Each row is a point. Any point is a mix of the corners, with weights that add up to 1. It lies inside the corners' shape when no weight is negative. Is each point inside? If not, which corners have a negative weight?

Corners:
(1): -.01 -.37 -.08
(2): .02 .39 .10
(3): -.38 -.26 -.19
(4): -.14 .28 .94
Points:
-.02 .12 .07 => inside
-.11 .22 .49 => inside
-.23 -.03 -.02 => inside
-.03 -.28 -.04 => inside
-.21 -.29 -.31 => outside (4)
-.06 .14 -.15 => outside (4)
-.17 .32 .65 => outside (1)
-.02 -.32 -.05 => inside

Corners:
(1): .34 .61 .43 .42
(2): -.49 -.51 .32 -.67
(3): -.45 .36 -.64 .41
(4): -.01 .44 -.41 -.42
(5): .39 .07 .32 .08
Points:
-.24 -.05 .11 -.01 => outside (4)
.09 .14 .03 .11 => inside
-.16 .02 -.14 -.29 => outside (1)
-.18 .00 .01 -.41 => inside
-.04 .63 -.23 .43 => outside (2, 5)
-.05 .37 -.32 -.25 => inside

Corners:
(1): -.07 .07 .24 -.02 -.53 -.63 .31 -.14
(2): .44 .46 -.07 .60 -.39 .05 .21 .27
(3): -.24 -.10 .94 .15 .62 .61 .55 .02
(4): -.09 .12 -.38 -.04 -.53 -.07 -.18 .19
(5): .48 .52 -.18 -.14 -.74 .11 .43 -.16
(6): -.22 .57 .85 -.08 .58 -.10 .27 -.20
(7): .31 -.03 -.22 .57 .32 -.03 .29 -.16
(8): -.20 .07 .93 .31 .34 .41 .20 -.55
(9): .50 -.03 .04 -.19 -.31 -.26 -.24 .29
Points:
.24 .16 .16 .03 -.24 -.08 .15 .04 => inside
-.01 .06 .52 .24 .19 .19 .26 .01 => outside (5)
-.05 .21 .42 .22 .04 .14 .31 -.11 => outside (9)
.24 .38 .16 .32 -.14 .01 .20 .10 => inside

Corners:
(1): .62 .19 -.37 -.15 .33 -.36 .26 .23 .08
(2): -.15 -.14 .60 -.19 .36 .16 .32 -.48 -.31
(3): .59 -.47 -.32 -.11 .18 .14 -.09 -.15 -.30
(4): -.04 -.02 .14 .00 .29 .23 -.05 .32 -.40
(5): .16 .29 -.26 -.12 -.17 -.25 -.08 .16 .37
(6): -.14 .23 -.05 .71 -.28 .10 .26 .47 -.06
(7): -.14 -.11 -.26 .05 -.29 .04 .05 .01 -.13
(8): -.50 -.14 .59 -.08 -.25 .01 .11 .04 -.44
(9): .18 -.13 -.13 .21 .31 .00 -.19 -.03 -.13
(10): -.26 -.21 -.11 -.19 -.02 -.31 .42 -.14 .94
Points:
-.31 -.16 .07 .00 -.25 .09 .07 .21 -.02 => outside (1, 2, 9)
-.09 -.01 -.09 .05 -.22 -.02 -.06 .15 .01 => outside (1, 2)
-.02 -.12 .14 .06 .10 .03 .14 .05 -.17 => outside (5, 7)
-.12 .06 -.01 .02 -.06 -.17 .24 .04 .26 => outside (3, 4)
-.06 -.14 .08 .07 .07 .11 .03 -.01 -.17 => outside (1)

Corners:
(1): .52 .46 .39 .25 .29 .08 .41 .13 -.02 -.10 -.32 -.24
(2): -.02 .59 -.55 -.59 -.10 .23 .46 -.31 -.25 .27 .39 -.22
(3): .00 -.24 .13 .47 -.57 .38 .56 .24 -.46 .23 .03 .25
(4): -.24 .92 -.25 .64 -.20 -.12 .05 .24 .37 -.21 .40 .36
(5): .68 -.10 .25 -.38 -.55 -.19 -.65 -.46 -.34 .30 -.17 .20
(6): .22 .62 -.17 .14 -.09 -.06 .39 -.36 .48 .20 -.41 -.53
(7): -.07 .39 -.22 .26 .26 -.63 -.51 -.36 -.50 .51 .33 -.57
(8): .41 .04 .02 -.25 -.62 .25 -.02 .24 .13 .54 .12 -.01
(9): -.34 -.48 -.33 -.17 .28 -.28 .36 .15 -.18 -.93 .41 .43
(10): -.46 -.36 .40 .25 .46 -.31 -.84 -.08 .29 -.58 -.41 .52
(11): .10 .59 -.51 -.06 -.50 .59 -.63 .39 .55 -.11 -.18 .18
(12): -.21 .21 .40 -.05 -.57 -.23 .69 -.17 -.46 -.06 .28 -.40
(13): .14 -.24 .23 .08 -.11 .30 .32 -.30 -.06 .00 .22 -.52
Points:
.05 .54 -.29 -.04 -.13 -.06 .22 -.10 -.04 -.13 .23 -.20 => outside (3, 8, 10)
.06 .28 -.10 .05 -.19 .00 -.05 .09 .05 -.02 .05 .08 => outside (13)
.18 .31 -.11 -.02 -.22 .00 .18 -.14 -.14 .20 .11 -.21 => outside (10)
.24 .10 .25 .00 -.14 .24 .07 -.13 -.01 -.03 -.32 -.07 => outside (4, 7, 8, 9)

Corners:
(1): .27 .38 .21 -.10 -.17 -.73 -.37 .09 -.20 .35 .15 .10 .12 .17
(2): .03 -.77 .41 -.20 .13 -.17 -.03 .28 .50 -.35 -.01 .94 .72 .03
(3): -.16 -.24 .24 .15 -.07 -.37 -.30 -.24 -.12 .03 -.07 .62 .22 -.09
(4): .41 -.07 .14 .08 -.40 .69 .11 -.02 .10 -.01 -.25 .00 -.28 -.11
(5): .26 .26 -.25 -.61 -.39 .70 .14 -.18 -.04 -.39 -.30 .26 -.22 .01
(6): .58 .20 .06 .44 -.31 .46 .40 -.20 .57 -.25 -.13 .14 -.24 -.41
(7): .31 -.04 -.54 -.16 -.54 -.26 -.43 .16 .00 -.05 .23 .69 .01 -.17
(8): .41 .37 -.33 -.05 -.36 .13 .35 -.04 -.41 -.38 .05 -.44 -.21 -.07
(9): -.15 .01 -.04 -.28 .38 -.54 -.37 .03 -.32 .06 .57 .52 .12 .41
(10): -.02 .02 -.21 -.19 -.05 .28 -.07 -.12 .06 -.21 .18 -.14 .46 .48
(11): -.64 -.27 .28 -.28 .06 -.69 -.55 .15 -.07 -.39 .52 .41 .38 .84
(12): .01 -.07 -.31 -.70 -.12 .28 .60 -.11 .32 -.19 .07 -.37 -.08 -.08
(13): .44 -.06 -.28 .20 -.22 .10 .35 -.25 .09 -.30 -.34 .10 -.30 .14
(14): .54 -.34 .00 -.14 .04 .20 -.06 -.17 .51 -.75 -.47 .04 -.09 -.34
(15): .20 -.12 .13 .29 -.07 .14 .04 .50 .58 .00 -.62 .36 .31 -.48
Points:
.22 -.04 -.23 -.10 -.32 -.09 -.19 .06 .08 -.14 .10 .43 .02 -.05 => inside
.11 .06 -.01 -.19 -.22 -.06 -.09 -.05 -.10 -.03 .13 .28 .05 .17 => outside (14, 15)
.04 .00 .03 -.24 -.13 .12 -.08 -.03 .12 -.09 .03 .43 .11 .04 => outside (8, 13, 14)
.11 -.11 -.01 -.04 -.06 -.09 -.04 .01 .10 -.16 .04 .22 .14 .06 => outside (5)
.29 -.10 -.06 -.12 -.15 .16 .02 -.08 .19 -.31 -.16 .16 -.05 -.10 => inside
.14 -.03 .07 -.02 -.21 .07 -.11 .12 .02 -.04 .04 .36 .14 .02 => outside (12, 13, 14)
.17 .04 -.09 -.04 -.13 -.14 .00 .06 .07 -.18 .12 .01 -.10 .04 => outside (2, 3, 5, 10)

Corners:
(1): .08 -.09 -.08 .13 .05 .51 .00 .12 .15 -.11 -.16 -.10 -.01 -.22 .06 .06 -.06 .10 -.01 -.13
(2): .10 -.02 -.20 .23 -.09 -.19 .22 .08 .06 -.19 -.06 -.07 -.19 .27 -.06 -.25 -.02 -.10 -.06 -.20
(3): .11 .05 .12 .23 -.14 -.20 -.13 -.01 .13 -.18 -.11 -.15 -.03 -.16 -.45 -.15 -.03 .03 .00 -.13
(4): .11 .07 .13 .18 .16 -.09 -.12 -.04 -.15 -.14 -.27 .17 .69 .20 -.30 -.07 -.12 .00 -.09 -.07
(5): .26 -.17 .32 .09 .09 .22 -.14 .08 -.04 .31 -.20 .07 .04 .07 -.19 -.15 .12 -.37 -.01 -.03
(6): -.25 -.19 -.10 .22 .01 .02 -.21 .06 .16 .48 -.19 -.05 -.06 -.15 .00 .26 -.10 -.51 -.08 .05
(7): .22 .17 -.25 -.10 -.14 .03 -.24 .02 -.51 -.16 -.01 -.90 .37 .39 -.24 -.22 .31 .11 -.16 -.08
(8): .02 .05 -.02 -.01 -.19 .08 -.12 .14 .00 .05 -.10 -.40 -.24 .24 .00 -.27 .00 .00 .64 .04
(9): -.07 .24 -.28 .26 -.07 -.07 -.22 .16 -.19 -.17 .20 -.03 .21 -.09 -.03 -.19 -.02 -.06 .02 .06
(10): .31 .13 .09 -.07 -.02 .14 -.24 -.40 .02 -.08 .21 .05 .16 -.09 -.08 -.16 .07 -.07 -.02 -.02
(11): -.20 .02 -.09 -.62 -.03 -.06 -.06 -.09 .30 .03 -.04 .02 -.06 .14 .12 -.15 .05 .09 .03 -.16
(12): .06 .10 -.28 .00 .17 -.07 .08 .08 -.20 -.25 .12 .15 .12 .19 -.33 .05 -.09 .07 -.09 -.06
(13): -.08 -.20 .01 -.24 .06 -.13 .35 .32 -.06 -.10 -.23 .19 -.05 -.02 -.15 -.11 -.11 -.08 .33 .38
(14): .10 .09 .20 .07 .00 -.11 .13 .18 .17 .14 .00 .19 -.19 -.13 .08 .01 -.13 -.05 .07 -.12
(15): -.15 .00 .06 .04 .30 .15 -.04 .21 -.15 .34 -.03 .03 -.17 -.08 .06 -.27 -.16 -.07 .14 .34
(16): .04 .12 -.05 -.23 -.17 .33 -.22 .03 .05 .17 -.08 .03 -.06 .00 .10 -.14 -.01 -.01 -.08 .24
(17): -.03 -.08 -.23 .00 -.08 .22 -.10 .09 -.40 -.07 -.09 .18 -.11 -.02 .03 .03 -.10 .26 -.09 -.06
(18): .16 .01 -.24 .28 -.02 -.06 -.32 -.10 -.14 .03 .22 -.05 .02 -.11 .00 -.08 .38 .04 .10 .09
(19): .27 -.12 -.16 -.21 -.06 -.11 -.23 .18 .09 .37 -.23 .03 -.07 -.02 .01 -.18 .05 -.44 .06 -.03
(20): -.15 .50 -.10 .10 .02 -.31 .94 -.08 .02 -.19 -.13 .16 .01 .10 -.68 -.11 -.07 .10 .44 .03
(21): .13 .02 -.21 -.01 -.15 -.12 -.11 -.02 -.10 .03 .36 -.23 .41 .06 -.23 -.23 -.17 .19 .14 .00
Points:
.10 .04 -.07 -.02 -.03 .04 -.07 .01 -.04 .00 -.02 -.09 .04 .04 -.10 -.13 .01 -.04 .07 .00 => inside
-.02 -.03 .03 .00 .01 -.02 -.03 .06 .03 .19 -.15 .16 .01 -.05 -.07 -.07 -.12 -.19 -.01 .03 => outside (1, 7, 8, 12, 18)
.00 .03 -.03 .00 .01 .03 .00 .12 -.02 .06 -.13 .00 -.05 .02 -.09 -.11 -.01 -.06 .07 .06 => outside (10, 21)
.05 .03 -.01 .04 .03 -.01 -.07 .05 -.08 .02 -.05 -.03 .15 .02 -.14 -.09 .00 -.05 .08 .00 => outside (2, 16)
.04 .03 -.08 .00 -.04 .05 -.08 .07 -.03 .07 -.03 -.07 -.05 .01 -.06 -.12 .00 -.05 .08 .04 => outside (4)
.05 .03 -.03 .00 -.02 .02 -.03 .05 -.02 .04 -.05 -.01 .03 -.01 -.08 -.13 -.02 -.04 .09 .04 => outside (12)
